Every row gives one point. Each copy is the shape, with its points in the same order, turned, moved and blurred by noise. Is it also mirrored, or only turned?

Shape:
[[ 1.6  3.0  3.3]
 [ 2.4 -3.2  0.8]
 [-0.5 -1.7 -6.0]
 [-2.9  5.4  3.9]
 [ 2.2  2.4  0.1]
 [-6.1 -2.5 -1.5]]
Copy 1, 6 rows:
[[ 2.6  2.7  3.3]
 [ 2.1 -3.9  1.3]
 [-1.4 -2.6 -5.1]
 [-1.3  5.7  3.9]
 [ 2.8  1.7  0.1]
 [-6.4 -1.9  0.1]]
Copy 1 is: only turned
Copy 2 (6 x 3):
[[ 5.1  3.4  3.4]
 [ 0.1 -1.1  4.1]
 [-3.7  0.4 -1.8]
 [ 8.4  4.1 -0.4]
 [ 2.0  3.9  2.6]
 [ 2.1 -3.2 -4.1]]
Copy 2 is: mirrored
Copy 3, 6 rows:
[[ 0.9  4.7  2.3]
 [ 2.2 -2.7  1.2]
 [-2.7 -2.0 -5.2]
 [-3.8  6.0  3.4]
 [ 0.7  2.3 -0.9]
 [-6.8 -3.1  0.4]]
Copy 3 is: only turned

Shape, 12 rows:
[[-1.4 -4.5  0.0 -4.2 -0.1 -4.1]
 [-1.4 -6.5 -1.4  0.5 -2.2 -2.2]
 [-1.0  3.2 -1.5  4.3 -2.6  2.3]
 [-0.2  0.0  9.2 -7.6 -2.9 -2.5]
 [-0.5  4.2 -3.0  2.7 -4.5  3.0]
 [-1.6 -4.4  2.5  1.3  0.7  0.8]
 [ 1.4 -5.3  1.2 -2.5 -1.6  0.0]
 [ 2.7  3.3 -1.2  1.8 -1.4  3.9]
 [ 3.1  5.6 -0.5  3.7 -0.4  0.7]
 [ 3.5  8.8 -0.3  1.9  0.5  2.4]
 [ 4.5  4.4 -1.0  2.4 -3.9  3.2]
 [-1.6 -1.9  0.2 -4.1  0.8  1.9]]
Copy 1 (12 x 6):
[[-0.9 -5.1 -2.1 -2.9  0.6 -3.4]
 [-2.9 -7.1 -3.4  0.5 -1.3 -0.1]
 [-3.0  2.1 -2.8  5.7 -0.9  3.2]
 [-1.3 -0.1  7.9 -5.4  0.2 -2.9]
 [-3.2  3.6 -3.7  5.2 -3.9  2.5]
 [-1.9 -4.6 -0.8 -0.2  2.6  3.3]
 [ 0.4 -5.1 -0.5 -2.3 -1.9  0.9]
 [ 1.1  3.0 -2.3  3.7 -2.1  4.0]
 [ 1.8  3.4 -0.9  7.0  0.1  1.9]
 [ 2.7  7.0 -0.9  6.2  0.1  2.4]
 [ 1.4  3.0 -0.6  5.9 -4.6  3.5]
 [-0.8 -0.7 -3.2 -3.9  0.8  1.5]]
Copy 1 is: only turned
Copy 2, 12 rows:
[[-4.0 -1.0  0.8 -5.4  1.2 -5.7]
 [-3.3 -4.3 -1.8 -1.3  0.3 -4.4]
 [-2.1  2.6 -2.8  4.9  0.4  1.9]
 [-4.2  2.2  7.9 -7.3 -5.1  0.6]
 [-2.6  3.1 -5.1  3.7 -1.3  3.2]
 [-2.0 -3.6  3.0  0.3  1.6 -1.5]
 [-0.9 -3.5  0.6 -4.3 -0.3 -1.7]
 [ 1.5  2.8 -2.6  1.5 -0.2  3.2]
 [ 2.7  5.6 -1.3  4.5 -0.1  0.7]
 [ 2.5  8.8 -1.5  2.7  0.7  4.1]
 [ 1.6  3.8 -3.6  1.9 -2.9  3.8]
 [-3.1  0.0  1.3 -4.2  3.3  0.8]]
Copy 2 is: only turned
Copy 3, 12 rows:
[[-3.5 -4.1  1.8 -2.2 -4.6  0.0]
 [-1.9 -5.3 -1.2  2.2 -5.6  1.1]
 [ 0.2  4.7 -4.3  4.5 -3.1  1.6]
 [ 0.7  2.2  9.0 -5.1 -5.9  3.2]
 [-0.3  5.9 -6.0  2.7 -4.7  2.5]
 [-0.1 -2.5  1.5  3.2 -1.5  3.0]
 [ 0.6 -3.9  0.5 -1.4 -4.2  3.7]
 [ 2.3  4.5 -4.9  0.7 -1.3  2.8]
 [ 3.0  5.9 -4.2  1.4 -0.7 -1.2]
 [ 2.8  9.0 -4.5 -0.7  0.7 -0.5]
 [ 4.6  6.1 -5.6  0.6 -3.6  2.0]
 [-3.0 -0.5 -0.1 -1.9 -1.4  4.4]]
Copy 3 is: only turned

Shape (14 x 9):
[[ 5.8  1.1  1.8 -3.3  4.1  1.6 -3.3 -1.0 -3.0]
 [-3.2 -6.2 -1.3  4.4 -2.5  3.6  1.9  1.3  2.4]
 [ 9.4  0.9 -4.9 -0.6  2.4 -5.3 -2.3  1.3  0.7]
 [-2.3  4.5 -1.0 -1.4 -3.1  6.3  0.7 -2.3  4.2]
 [-1.1  5.2  2.6  9.2  1.6  3.5  0.2 -0.5  3.2]
 [ 3.3  1.0 -5.6 -1.5 -2.1  0.2  1.1  8.0  3.7]
 [ 2.7 -4.1 -6.0  4.2  4.4 -0.5  3.4  3.1  0.1]
 [ 4.1  3.0  1.4  2.2  5.8 -1.0 -2.3 -3.4  4.3]
 [ 1.3  1.5  0.9 -3.1 -0.6 -9.0  0.3  3.3 -1.2]
 [ 0.7  1.7  0.4  0.3 -0.1 -2.5  2.6  2.1  2.8]
 [-1.1 -2.3 -5.6 -0.5 -5.1 -0.1  3.2  1.4 -0.9]
 [ 4.3 -1.3 -1.1  2.2 -4.6 -0.8  0.7 -2.6 -1.9]
 [ 2.8 -2.5 -1.0  1.3  5.0  1.2  4.2  1.0  1.6]
 [-1.1 -0.1 -4.2  1.0 -2.0  1.4 -0.9 -1.5  0.6]]
Copy 1, 14 rows:
[[ 7.2 -2.8  2.7  0.4  5.8 -1.1 -2.1  3.2 -4.1]
 [-4.6 -3.4 -4.8  0.0  2.2  4.4  3.6  0.0  3.5]
 [ 8.4 -3.7 -2.1  2.6  2.3 -7.0 -4.3  2.0  3.7]
 [ 2.7  4.3 -2.5 -4.0  2.4  7.7 -2.3 -2.4  0.4]
 [-0.2  5.1  1.2  7.0  2.1  5.0  0.1  0.9  5.1]
 [ 2.9 -0.8 -6.1 -3.6 -2.5 -1.2 -2.9  5.0  3.9]
 [ 0.4 -3.3 -7.9  3.2  5.7 -3.6  0.9  5.0  2.7]
 [ 4.7  2.1  3.1  3.1  7.9 -1.3 -0.4  0.5  4.4]
 [ 0.9 -0.7  0.6 -0.8 -3.4 -8.6 -1.2 -1.8 -0.6]
 [ 1.6  2.5 -1.7 -1.5 -0.4 -3.2  0.3  0.7  2.8]
 [-0.6 -2.9 -9.7 -1.4 -0.8 -0.3 -1.1 -2.5  0.4]
 [ 5.0 -4.0 -2.8  2.5 -0.5  0.6  1.0 -3.5 -0.3]
 [ 1.2 -0.8 -4.1  1.3  5.9 -2.0  3.4  4.3  1.6]
 [ 0.5 -1.9 -4.5 -0.2  3.1  2.8 -3.4 -2.5  1.3]]
Copy 1 is: only turned
Copy 2, 14 rows:
[[ 4.7 -0.9 -0.7 -3.9  2.8 -0.3 -4.4 -3.6 -1.8]
 [-4.4 -5.8  3.1  0.5 -2.6  4.2  1.4  3.8  3.0]
 [ 9.5 -5.1 -2.3  1.7 -1.0 -4.7 -2.4 -2.2  2.6]
 [-3.6  4.9 -1.5 -1.7 -1.9  2.7  0.5 -1.1  5.8]
 [-3.3  2.2  2.0  6.6  5.8  2.3 -0.8  0.1  4.1]
 [ 6.1 -1.5 -1.8 -1.1 -2.6 -1.0  1.1  6.5  6.3]
 [ 4.8 -8.7 -1.3  2.7  0.8  3.7  2.1  2.1  2.6]
 [ 2.3 -1.9  1.2  1.8  5.2 -1.4 -2.6 -6.5  5.0]
 [ 3.8 -3.1 -0.7 -2.3  1.5 -9.4  4.0  0.9 -0.7]
 [ 1.8 -1.3  1.2  0.1  1.1 -2.6  3.7  0.7  3.4]
 [-0.6 -3.6 -2.7 -0.4 -6.0  0.5  4.1  3.2  1.0]
 [ 0.9 -2.2  1.0  2.5 -5.0 -1.1 -0.2 -1.6 -1.9]
 [ 3.9 -5.0  1.7 -0.2  2.4  4.0  2.6 -1.1  2.6]
 [-2.2 -2.5 -3.0  0.1 -2.7  0.9 -0.1  0.0  2.8]]
Copy 2 is: only turned

Shape, 17 rows:
[[ 3.2 13.4  4.6  0.6 -2.7 -7.4 -0.1 -1.6  3.5  2.7  2.1 -0.7]
 [-2.5  3.7 -2.1  2.3  3.7 -1.9  1.2 -2.1 -1.2  1.7 -2.9  4.1]
 [-7.6  3.5 -2.8 -1.2 -0.7 -3.5  4.1 -6.0 -2.8 -1.7 -1.1 -2.3]
 [-0.5 -3.7  2.7 -5.6  3.2 -3.5  2.1  0.1 -3.2 -2.8  1.9  3.0]
 [-3.2 -3.6  1.1  5.9 -1.7  1.6 -1.6 -3.4  1.4 -1.9 -8.5 -1.6]
 [-2.5 -2.3 -1.7 -4.6  0.8  1.6  1.4 -1.7  1.2 -0.5 -3.1 -4.0]
 [-8.1 -0.4 -1.7  2.2  1.3 -0.9 -0.6 -0.4 -1.7  0.6 -1.2  9.4]
 [-3.4  2.0 -2.8  8.3 10.0  1.1  2.1  3.9 -2.3 -3.2 -2.0 -2.9]
 [-4.9  1.0 -0.3 -1.4 -0.6 -1.9  2.4  0.5  2.9 -0.1 -1.8 -0.3]
 [-6.6 -4.3 -4.9  2.8  4.0 -2.3  7.6  2.9  0.5  0.3  2.7 -1.8]
 [-4.4  1.7  0.9 -2.3  1.5 -0.2  5.3  0.3  5.2 -0.3  2.8  2.8]
 [-4.3 -3.0 -2.2 -5.1  8.3 -2.2 -1.7  0.4  1.7 -2.9 -0.8  5.7]
 [-7.7 -3.3  4.9  1.2  5.3  3.5 -3.6 -4.0 -3.1  2.9 -2.5 -2.7]
 [-2.4 -1.8  1.5  1.6  1.7 -2.5 -3.1 -3.8  2.0  3.1  2.0  1.4]
 [-2.5 -1.2 -0.6  0.7  2.6 -0.2  4.4 -4.6 -0.2 -1.5  3.3 -2.6]
 [ 0.7 -5.4  1.3 -0.4 -0.6  4.2 -0.6 -1.4  1.1  3.9  3.2 -0.1]
 [-3.1  0.2 -0.4  2.4  2.4 -1.1 -1.0  2.4 -1.5 -3.7  4.5 -1.3]]
Copy 1:
[[  9.5   2.6   4.3   1.7  -9.3  -4.9   4.6   3.1   3.4  -1.0   3.4  -5.4]
 [ -1.6   2.0   0.1   4.0  -2.1  -5.5   3.6   0.8  -4.4   0.0   0.6   2.0]
 [ -4.9  -2.0  -2.8  -0.4  -3.2  -4.4   5.8  -4.5  -2.4   1.4   0.1  -5.3]
 [ -4.0  -4.3   1.0   0.4  -1.4  -0.4   1.2   0.7  -1.6 -10.0  -0.1   0.4]
 [ -1.5   1.6   0.0   7.6  -1.9   2.5  -1.4  -6.4  -3.7   2.7  -6.4  -1.4]
 [ -2.6  -1.7  -0.6  -2.1   1.0   2.1  -0.4  -1.6  -2.7  -1.0  -4.0  -1.6]
 [ -8.3   2.1   0.0   3.9  -3.3  -3.9   1.3  -0.1  -1.6   0.3   0.5   6.8]
 [ -2.2   0.1  -5.7  10.5   3.2  -0.6   3.6   7.1  -4.8   2.7  -1.3  -1.3]
 [ -1.7  -1.8  -0.2  -0.1  -3.2  -1.0   0.9  -0.5   1.7   0.5  -3.7   0.3]
 [ -4.2  -7.8  -5.0   3.0   0.3   0.5   7.0   2.3  -0.6   2.0  -0.3   4.5]
 [ -1.3  -1.2  -0.7  -2.0  -1.4  -2.0   4.1   1.5   5.0  -2.4  -2.3   3.0]
 [ -5.7  -2.3  -0.8   1.2   3.8  -6.2  -3.7   2.9  -1.3  -5.2  -1.9   2.9]
 [ -6.5   1.1   6.4   5.2   6.7   1.4   1.5  -1.8  -1.6   1.0  -0.8  -2.8]
 [ -0.5  -0.8   4.5   3.4   0.7  -2.3  -0.8  -2.8   0.5   0.7   2.6   1.7]
 [ -1.4  -3.6  -2.6   2.0   1.6   0.6   6.1  -2.9   0.0  -3.1   1.7  -0.7]
 [  0.7  -1.1   2.9   0.7   1.5   5.8   1.3  -3.4  -0.1  -2.4   2.2   4.5]
 [ -2.4  -1.5  -3.3   4.7  -1.6   1.1   0.2   2.5   1.7  -2.2   3.6  -1.2]]
Copy 1 is: only turned
Copy 2, 17 rows:
[[ 6.0 11.0  5.0 -6.0  0.3 -7.1  1.4 -0.4  3.0 -0.4 -4.4  3.9]
 [-3.7  2.6 -1.2  0.6 -1.0 -3.3 -2.8 -3.0 -2.3  0.6 -2.2  3.7]
 [-5.5  0.6 -3.5 -2.6 -0.7 -2.1  0.3 -3.0  4.3 -6.6 -1.3  0.9]
 [-2.1 -3.5  0.2 -0.6  3.7  1.9  3.6  4.5 -3.3 -2.9 -1.8  5.1]
 [-5.3 -1.5  5.3  4.7 -2.4  2.0 -6.5 -3.9  1.7 -2.2 -7.4 -2.6]
 [-2.6 -4.5  1.7 -2.2  1.9  1.1  0.3 -2.6 -0.9 -2.5 -1.8 -3.8]
 [-9.0 -0.8  0.4  3.5 -3.0 -3.3 -2.1  2.0 -0.4  2.4  0.7  5.8]
 [-1.1  2.9 -2.1  9.3  1.0 -4.1 -4.6 -4.0 -7.6 -5.5 -0.6 -2.4]
 [-3.7 -1.4  3.3 -0.3  0.5 -4.0  1.8 -1.7  1.1 -1.2 -1.6 -0.6]
 [-2.5 -3.8 -3.4  8.4  0.5 -4.1  5.1 -2.9 -0.2 -2.4  1.2 -1.8]
 [-4.1  1.2  4.4  0.5  2.0 -3.1  5.8 -1.7 -0.2  0.1  2.3  1.3]
 [-4.2 -5.9  1.8  1.2  5.7 -1.9 -2.1 -0.1 -4.4  0.3  3.1  6.2]
 [-7.7  1.3 -1.0  3.0  5.7  2.6 -6.1  3.4  0.8 -0.6 -3.1 -4.7]
 [-0.4  1.6  1.6  2.6  2.7  1.2 -1.9  1.4  3.4  3.2 -0.9  2.0]
 [-1.8  1.6 -1.5  2.8  2.0  2.7  2.9 -2.1  0.9 -4.0  0.2 -0.4]
 [-0.8 -0.6  2.1  2.1  0.4  5.4  2.0  2.1 -0.3  4.4 -0.9 -3.5]
 [ 1.4  1.0  1.2  4.3 -0.1 -1.9 -0.8  3.2 -1.3 -4.8  2.3  0.0]]
Copy 2 is: mirrored
